Rows are points. Examples show where two turns around zero, p and q, send a point. Where does a point land after both, in the order given? Backwards means that the second turn is done in reverse. Each puzzle has new turns, and all numbers are rounded.

Turn p:
[-35  55 -28] => [-11  67 -21]
[ -5 -24 -13] => [  7 -17 -21]
[ 20 -31  66] => [-28 -54  45]
[ 21   1 -25] => [32  5 -2]
Turn q:
[-9 -1 64] => [52 27 27]
[-12 -10   9] => [ 1  9 16]
[-21 -21  -1] => [-14   9  24]
[ -9  48 -78] => [-62   4 -68]
[17 23 34] => [ 42   6 -13]
[ 33 -38 -26] => [-17 -52  14]
Where do these land?
q, then p: [-35 -23 -11] => [-41  13   5]
q, then p: [48  5 30] => [ 43 -35  15]
q, then p: [-45   8  49] => [-2 39 54]
p, then q: [-24   7 -42] => [-26 -11 -40]
p, then q backwards: [ 56   4 -25] => [18 -6 59]

Turn p:
[ 30  12   6 -55  32  29] => [ 29  21 -68  -5   4   8]
[-21  42  14 -20 -26   8] => [  9 -16  -7  -1 -48  29]
[ 29 -57  -5  65  21 -79] => [  2  20  77  42  71 -43]
[ 29  -9  27  22   1 -18] => [ 24 -12  20  14  34   5]
[-42 -27   5 -50  49  18] => [ 22  30 -34 -43 -25 -52]
[  5  41 -45 -13 -61   6] => [-51 -19 -17  39 -38  38]
[ -8 -43  14   3   5  14] => [  3 -17  -1 -23  18 -35]
[-20  41 -17  50 -21  22] => [-40  -7  32 -22 -13  50]
Turn q:
[ -5   8   0  53 -27  -3] => [-35  34 -15  18  19  19]
[ -2  29  43 -23  17  30] => [ 39   4  46 -12  12  21]
[ 73 -59 -26  30  60 -46] => [ -1 -25 -21  97 -44 -61]
[-55  -7 -13   8   0  11] => [-28 -18  -1 -26  40  -4]
[ 13  -5 -53  26   3  18] => [ -3 -20 -51  26  15  10]
[ 14   9  56 -56 -29 -10] => [ 20  22  47 -40 -52  13]
[-65   7  -3 -23 -44  41] => [-23 -17   3 -71  30  40]
[ 24  18  -3 -15  20 -41] => [ 29  21  -7   6 -20 -38]
Where do these land?
p, then q: [ -3 -24  34 -13   9   0] => [  9   0  -7  16 -35 -19]
q, then p: [ 11  90  45 -74 -24  38] => [  46  -26 -104   19   22   58]
q, then p: [-60 -38   4  26  -5  34] => [ 17  15   3 -59 -15 -51]
p, then q: [ 19 -20  27  27 -34 -15] => [-22 -19  34  37  -9 -12]
q, then p: [ 41  -7 -59 -14  35 -29] => [-46   8  25  60  31 -12]
p, then q: [ 28  40 -19  60  27   4] => [ 43 -14  42  -3  50  28]
p, then q: [  1  -6 -29   4  -3  12] => [ -6  -4  -2 -19  23 -11]
q, then p: [-36 -35  -4 -17  -5 -44] => [ 14   0  18  25 -46 -40]

Turn p:
[-11 -19  -7  -9  47 -42  29  56  -9] => [ 55 -54   1  26  -7 -34  -5   2 -27]
[ 13 -18  48 -47   3 -53  51  -1  64] => [ 26 -32  23   0 -27 -59  70  -6  57]
[ 24  23  10  21  13  27   2 -13 -20] => [-15  30  -8   2  -6  15  17  -1 -37]
[ 20   5 -25 -28 -20 -19 -11  33 -19] => [ 33  17  16  19 -19  -6 -37  17  11]
[ -4 -10   7   4 -25   2  32 -38   8] => [-18   6 -22  11  14   5  32   3  33]
[-26 -10  46 -22 -51   2 -16  11  -8] => [-33  -3 -22 -22 -32 -28 -24  25  36]
[-41  43 -16  39  31  -1  20 -22  45] => [-13 -36  28 -21  55  26  44  20 -22]
[  7   5 -43 -22  10  40 -47 -32 -22] => [  3  56   1 -22  37  17 -40 -28 -10]
[ -8   2 -31   1   0  46   6  10  27] => [ 26   0 -10 -36  13  42   2   2   2]
[ 13   8   8  -1  10 -21 -30 -29 -56] => [-31  35   4  34   9 -29 -26 -12 -25]
[ 13 -26   4  64 -19  18 -36  25 -10] => [-34 -20 -11   9 -38  51 -33 -19 -18]
Turn q:
[ 19 -21  -1   6  39  34 -13 -14 -13] => [-16  14  11 -36  21  23   7 -21  27]
[-40 -26 -16 -37   3  37 -43   0 -20] => [-55 -34  -1   3   8  26 -41 -23  21]
[ 41  36  19  -1  -9 -46 -12   3  24] => [ 49   5 -13 -20 -46 -32   2  10  -4]
[ -1  43  -1 -19 -25   6  17  21  45] => [ 11 -17 -36  29 -43   6  31  14  -8]
[-10 -57 -16 -20  37   1  13  22  -8] => [-32 -28  48 -21  23  22   5  23   3]
[ -6 -60  21 -25  24  20  11 -55  -7] => [-43  42  59  -6  -5  33 -16 -10  16]
[ 12  27  -6 -18 -61 -34  13  34   0] => [ 33 -38  -9  29 -31 -29   5  -5 -47]
[ -1 -27  -5  56  12  -2 -17 -23  14] => [ 25  26  14   6  37  -3 -10   7  45]
[  6  34  32  -1 -25  -6  15  38 -12] => [ 28  -9 -30  -1 -11   7   2   3 -52]
[ 10  -6 -55  46  37   8   5 -44 -32] => [-23  31  12 -14  60 -43  24 -22  36]
[ 14  40  38 -13 -68 -12  21  44  24] => [ 54 -20 -30  34 -48  12   9   2 -56]
[-43  19 -11  25  36  -8 -10 -26 -15] => [-32  28 -26  -4  32 -25 -19  23  19]
Where do these land?
p, then q: [ 26 -11   6  19  -9  20 -15   7  30] => [-13  13  -1  31 -18  23   1 -27  -2]
p, then q: [-39  40 -18  40 -48 -12  27 -14 -53] => [  2 -48 -43 -11  71  21   6  37   9]
q, then p: [-97  19 -15  -5 -19  33  13 -27 -38] => [-33 -49   1  -4  70  27 -42  10 -53]
p, then q: [ 28   4  18  -7  21  23  26  20 -20] => [  7  -7   2   7   6 -33  20 -31 -31]
q, then p: [ 39   7  13   5  34 -12 -46  19  15] => [ 40  27  20 -19 -19 -11  -2 -18  43]
q, then p: [-10  -2  13 -62 -54 -12   4 -12   2] => [-64   2 -26  20 -11  18 -33  12  22]
q, then p: [ 28  -1 -21   1  12 -23  -9  43  40] => [ 39 -12 -11  13 -42   0  13 -19  34]
p, then q: [ 36  15  -9  16  39   2  14 -23  14] => [-10  49  -2  -8  11   3  22 -11 -31]
p, then q: [  5 -60 -13 -51  -8  10  -5 -26 -24] => [  5  12  -9   0 -28 -54  14   1  61]
q, then p: [-16 -10  24  44  30 -30  -9  14  34] => [ 43  -4  33 -20 -46  10  -6   0 -22]

Turn p:
[ 38  48 -11   6  49  18  58  67  17 -12 -31] => [ 63  50   7 -59  -9 -16  24 -46 -12 -29 -44]
[ 55   1  -9  50  15  37  51 -28  -4 -66 -12] => [ 73   4  30  17  45 -30 -30 -59  -1 -29  18]
[ 34 -27  43 -18 -19 -31 -14  -1 -31 -20  58] => [ -3 -48 -17  -9   1  39 -67  18 -34  -7   8]
[-15   7 -14 -40  18 -61 -12 -16 -75  22 -23] => [ 14   9   8  19 -70  43  10  28 -36  51  29]
[-29  -5  13  35  12  -1 -55  17 -37  -9 -64] => [-14  21 -20  45 -43  43  32 -38  27 -22  28]
[ 13 -10   6 -27   8   1  17 -29  50 -76  24] => [ 16   5 -29 -19  30 -53 -71 -14  12  17  17]
[ 24  -9  -3 -29 -24  38  15 -19  40   5 -17] => [ -7 -26   9   5   5 -57  -6 -18  11  13 -35]
[-36 -18 -17  -6 -46 -27   6   9  27  28   1] => [-25 -11 -14   5 -12 -31  23  60   7 -12  -1]
[ 31  26 -12  28   2 -38 -53   0 -10  54  51] => [  4  -7  -8  16  35  79   9  50  -4  17 -41]
[-83  -5 -49 -13 -67  42 -55  -2   6  60  34] => [-81 -56 -15   1  28  -6  90  48  31  33  20]
[-34  21  70  23   5   5   6 -14 -13   4 -17] => [-28  15  46  -8 -26  26 -21 -11  40 -27  19]
[  1 -30 -17  -9  47  17  36  16  29   8  -4] => [-11  42   2 -13  15 -40   6 -18 -41  -5 -16]
Turn q:
[ -7 -75  60 -34  25  15  -9 -51 -45  66 -13] => [-44 -40  10  -5 -52  55 -35  12 -42 -75  48]
[ 15 -48  53  30 -32   1  45 -56 -61  47 -48] => [-34  22  86 -11 -56  12  -3  20 -60 -57  32]
[ 28 -26  -3  -4   0 -33 -28   3  21 -52  15] => [ 26 -38   9   1  36 -33  -1  -5  37 -26  -8]
[-19   5 -45  38  12  39  64  35  47  35  31] => [ -6 -11  -5  46 -43   7  52   1  -4  91 -11]
[-11  22  39  15 -24 -21 -35  11  37 -13   8] => [ -6   7  -7  21  14 -38 -48  -3  10  -4 -41]
[ 30   4 -19 -14   6  34  25  42  23  14   1] => [ 32  -6   1  14 -21  31  18 -38   7  35 -10]
[ -9  21 -13  13  20  55  27  60 -11 -26  14] => [ 47  25 -35  45   4  16  43 -12 -21  29  -4]
[-27  23 -39 -28 -10  54  42   0  32 -23  24] => [ -1  17 -47   3 -31   9  66  -8  27  24 -34]
[-13  29  -1  -3  33 -46  11  12  15 -33  -2] => [ 1 21 -3 21 41 -4 -7 20 50 14 11]
[-12  31 -29 -21 -46 -47  -7  27 -21  -3   0] => [  2  19  12 -40  52  16  -5  21   1  20 -45]
[ 35  68 -11 -17   5 -42 -58 -29   4 -26  36] => [ 38   8 -34 -60  25 -42 -52  19  49   8   0]
[  4  35 -26  -7   1 -21 -43   3  15 -27 -52] => [-10  27  -6 -28  54 -21 -14 -45  24   7   6]
[-12 -87  32  31  12  14 -32 -57 -56  42 -12] => [-43 -50  18  -7 -26  -6 -13  16 -77 -64  58]
Where do these land?
q, then p: [ 22   4  26 -53 -60  53 -11 -26  31  49 -31] => [-10 -60   8  37 -39 -42  -2 -13  63  45  32]
q, then p: [-63 -16 -58 -46  -8   3 -36   3  18  56  48] => [-53   3 -10  19 -18 -53  82 -10 -51  22  20]
p, then q: [  2  10  -4  25 -22 -35  11  15 -23  74  19] => [ 31  33  13  56   5  33  22 -26 -33 -15 -15]
q, then p: [ 12 -52 -31  39   4 -53   1  35  44  -4  39] => [-48  41   4  41  -8   1 -21  10 -49 -59 -26]
q, then p: [ -6  38  45   1  25  40  36  -5  -1 -10  21] => [ 50 -29  -8  -4  28   6  31  17  38 -20 -16]
q, then p backwards: [ 27  26  23 -17  26   6  27   5  -1 -31   5] => [ -1  31  -6  35   3 -27  -2  -5   2 -26 -32]
p, then q: [ -9  -3 -48  24  40  22 -28   4  12  53  11] => [-15  54  -1  29 -21  28  19  13  -4  34  45]
q, then p: [-41  48 -48   2  12 -62  27 -33  32  57  20] => [-80  18 -11 -44 -21  -7  62  43   7   1 -42]
p, then q: [ 46  11  -7  11 -30  22  -4   1 -69 -79 -14] => [ 40 -72  19 -37 -51 -43  19   1   5 -36  20]
p, then q: [ 48   8  78 -37  57 -17  23 -32  -5 -27 -19] => [-13  13 -27 -64  -3 -37 -74 -32 -30 -42 -13]
q, then p: [-27  14  35  46 -28  18 -35 -38  -5 -46  16] => [ 61  24 -43   6 -36  24   0  36   3  -1  33]
p, then q backwards: [-27   3 -51  -1   7 -10   1  30  -7 -18 -43] => [  2  19 -20  15  20  56  24 -17  -9 -34   7]
q, then p: [ 18 -75  14  17 -44  29  17  -7 -33 -18 -21] => [ 27 -24  27  -2 -30  -5 -55 -26 -13 -37  57]
q, then p: [ -2 -15  26 -12  21 -17 -30  49   7 -56 -52] => [ 17  62   9  24  49  17 -38 -36  16  15  17]

Turn p:
[ 22  44   0  21 -50  44  53  20  10  20  23  46 -17 -23] => [  2 -58  55 -32  11 -14  -6  14  60 -11 -20 -30 -16 -35]
[ -1 -44 -25  43   7  -1 -17 -14 -11  -3 -21 -28  36  59] => [ 21  19  11  -7 -11  -1 -12 -19 -41 -12 -14  53  -4  67]
[-39   4 -28  -3  38  18 -47  -1 -38   4   9 -25   8  18] => [ 12  17 -36  18   9 -30   5 -34  -2   6  45  15 -23  43]
[ 18   4  54   1 -49  12   7   7 -22 -29  28  36 -42 -35] => [-26 -51  -7 -17  30  -6  12 -21  25  -9 -29  -8  40 -63]
[ 49  34  10   8 -38 -22   9  -5  16  21  55   8 -44 -24] => [-12 -21  18 -26  -2  -3  27  16  60  44 -30 -28  44 -19]
[ 24  47  27   9 -30 -17  73  33 -23   4  10  11 -65  -7] => [ -1  11  33 -20  12  -7 -32   1  83  -6 -24  -8  34 -69]
[ 15 -24 -32  25  36  -3 -42  20  -4  10 -58 -11  16  -7] => [ -9  30 -23 -42  -4  35 -16 -11 -31  10  18  22 -44  33]
[ -5   9 -12 -30  21  11 -14 -54  17 -37 -24  -2 -10  11] => [-11  22 -12  46  38  10  34  25 -15  -4  -8  14 -22   7]
[-63  -2 -28  32  19 -37 -40  -6  10 -17 -32 -22  50   5] => [ 34  31 -61   9 -16 -11 -26   1 -47 -10 -18 -10 -33  53]
[  4   3  48 -11  23   4  24 -41  -5  29   6   9  15 -22] => [ 44 -18   3  10  10  34  23  21  -3  -8  29  -9  28 -24]
[-27 -65 -56   5  43  -5   1  -1   6 -18  -5 -34  34  -9] => [  1  51  14   3   1  -5  -6 -27 -75  -5  20 -25 -16  48]
[ 33  36  45  -4  -3  14  19  43  26 -20  34   3  -8   2] => [ -1 -27  24  20 -28   8   2 -25  32  32 -25  -4  -5 -58]
[-50 -55 -20  -1  32  -8 -31   2  32  25 -25   4   2  36] => [ -5  40 -18  -8 -50 -15  27   8 -45 -40  22  17 -22  33]
[ 29  34   6 -46 -19 -30   5  13 -31 -18  27  56   7   6] => [-15 -30  -3   7  18 -43 -23  37   5  46   4  16  19 -53]
[ -9 -25  11 -50 -31  20   0 -18  18  28 -28 -52  19 -10] => [-34 -15   4  43 -17  48  -9  15  -7 -32  27 -16  20  37]
Turn q:
[  2   7  18  44 -31  55 -13 -48   4  30  53  28  44  53] => [-41  23  45   4  -2  42  44  15   4  -7 -55 -47 -14  65]
[  1  12 -10  71  -2 -24  38   1 -28  28 -19  27  -5   3] => [ 44   9  30   5 -39   8   9  -5  20  28  24 -40 -45   0]
[-46  -6  24 -15  19 -22 -15  13  15 -12   9 -39 -51  24] => [-11  22 -18 -31  38  21   8 -31 -31  28  13  29  10 -40]
[-23  40  10   9 -13  24   6  16 -26 -19  24 -10  48  -4] => [-30 -14   1 -37   5  -8  17  21  25  -1  14 -49  24  17]
[-43  24   4 -13  16  32  13  -9  26  -9  12   8 -17  -2] => [-28  31 -12 -11  11  32  -5  17  32   9  -5   8  17 -22]
[ 22   9  32 -48   8  18  19   6  -1   6 -41  -4  10 -19] => [  9  17 -31   1 -37 -29 -21   1  -1 -17  -9   8  49   0]
[ 16 -13 -18  20 -19  12 -51  53  -5  20   1  33  10  10] => [ 11  -1  16 -15  12 -33  13  48 -30 -25 -18  -9 -51   1]
[-29 -43   8  11 -11  48 -17  -9  12  49 -10 -54 -32 -11] => [ -7  22 -36 -27 -12  27  45 -45   1 -46 -29  28 -29 -18]
[ 22 -38  -4  -9 -17  -2  -8 -12  19 -23 -39 -44  -3  14] => [  5   3 -39  31  11  -8  14 -32 -28 -25  22  27   1  24]
[ -7 -11  -9 -14  33 -37 -29 -35  63  -7 -23  -9   3 -16] => [  8  -9  -7  52  20  -1  31   1   6  20  -4  64  23 -21]
[ 97  62 -55 -62  10 -12  33 -29  -3 -37 -11 -10   8  -6] => [-46 -37 -28  65 -29 -61 -84  -5  19  34  11  10  17  41]
[ -8 -16  14 -22 -35 -36 -19 -70 -25  -4 -54  51  20 -33] => [ 62 -19  -2  79  10   1   2  -9   5 -21 -35 -44  43 -22]
[ 16   5  13  47 -34   9  15  29 -22  11  33  25 -23  -5] => [ 18  20  41 -39   5  -7 -19  -8  15  -7  -3 -31 -42  19]
[ 20 -11  11   9  15 -16  -7  20  29  -2  39  36 -26 -42] => [ 28  -1  45 -19  24  -9 -28  13  24   2 -17  45  -9  -4]
[-68 -17 -42   2   1 -37  64 -11   5  -2   3 -39  16  57] => [-46  -4  12  22 -19  62  25 -25 -22  11  85 -14   2 -32]
[ 24 -18   5 -17  18 -21 -50  37  12  18  25 -22 -11  -5] => [ -4 -23  11 -29  16 -35   6  -2 -38   1 -22  49 -12 -10]
[  3  12   0 -13  41   8  20  47 -75 -46  -2  25   7 -19] => [ 30 -39 -26 -50 -12   0 -58  45  -2  14  27 -33  16   1]
Where do these land?
p, then q: [  7  58  16   6   4 -18 -25  34 -16 -18  17   2  -8   6] => [  6  -2  16  44 -10 -17  17  -4  20  -9 -21  32 -33 -30]
p, then q: [ 18 -20 -36 -28  59 -22  -9 -12   6 -52   1 -14 -26  -5] => [-11   1  -1 -26 -45   4   2  -5  41  59 -12 -38  -4 -33]
q, then p: [ 44   9   4  26  62  14  28  30  -6 -32  34 -11 -40  12] => [-40 -24 -10  -2 -36 -40  41  35  24   8  47  40  -1   5]
q, then p: [-49  20  57  19 -28 -10  14  22  41  33  -3  10  30 -33] => [ 30 -19  16  49 -13  39 -28  27   2  23 -24 -44   6 -52]
p, then q: [-12  54  26  19 -30  -7  30 -19  14   1 -20  31  -4   6] => [ 35  13 -22   5  10 -40  -7  23   2 -20  26  49 -11   9]
q, then p: [-11 -10 -25   1   5  -2 -19 -52  -8  43 -13 -38  30   4] => [  8   7  37 -18  28   4 -13   2 -13 -64 -23 -17  12  20]
p, then q: [-14 -13 -39 -66 -26  45  -4 -42   2  26  -3 -12  62   7] => [  7   2  30 -69  25  49  18   0 -58  13  27 -10 -34  29]
p, then q: [ 50 -44 -30   1   9  -1  -7   2  -7 -28 -29 -32  26  -2] => [ -5  11 -26 -23 -18  31   8  18 -20  19 -52 -47   6 -11]
q, then p: [-45  21  33  33 -39  40 -33  -3  28  32 -19  43   9 -19] => [  7  33  19  31  -5  54 -41   6  33   9 -30 -27 -41 -41]
q, then p: [ 19 -37   1  -3  21 -20  -1  20   7 -23  17   0 -23  61] => [ 13 -20 -13 -14  22 -36  10 -20  22   3  48  43   9 -12]
p, then q: [  4 -52 -44 -34  45  -4   8  -8 -54   0 -28  -3  27  10] => [-17 -35  25 -48  12  15 -21  24 -16  55 -42 -40   4   0]
p, then q: [ 11  -4  53  22  -1 -13   7   6 -24 -47  42   5 -43  -4] => [ 28 -32  -3  51 -37  -2  18   4  50  -6  -3   9  37  -2]
q, then p: [ 12  26  51   9 -37  -9  -6  13  26  55  -3  36 -23 -38] => [  8   4 -35  14  -1  63 -19  49  20  22 -37  -1   5 -39]
q, then p: [  9  20  -6  49 -10 -29  12  28   8 -15  51  34 -26 -18] => [ -4   7 -20  10 -47  29  55  -2  22  16  17  12  19 -40]
p, then q: [-42 -26 -60 -53 -35  37   4 -18 -16  26 -43 -49  10  13] => [-29  15   4 -41  73  46  27  23 -39  52  27 -20 -13  19]
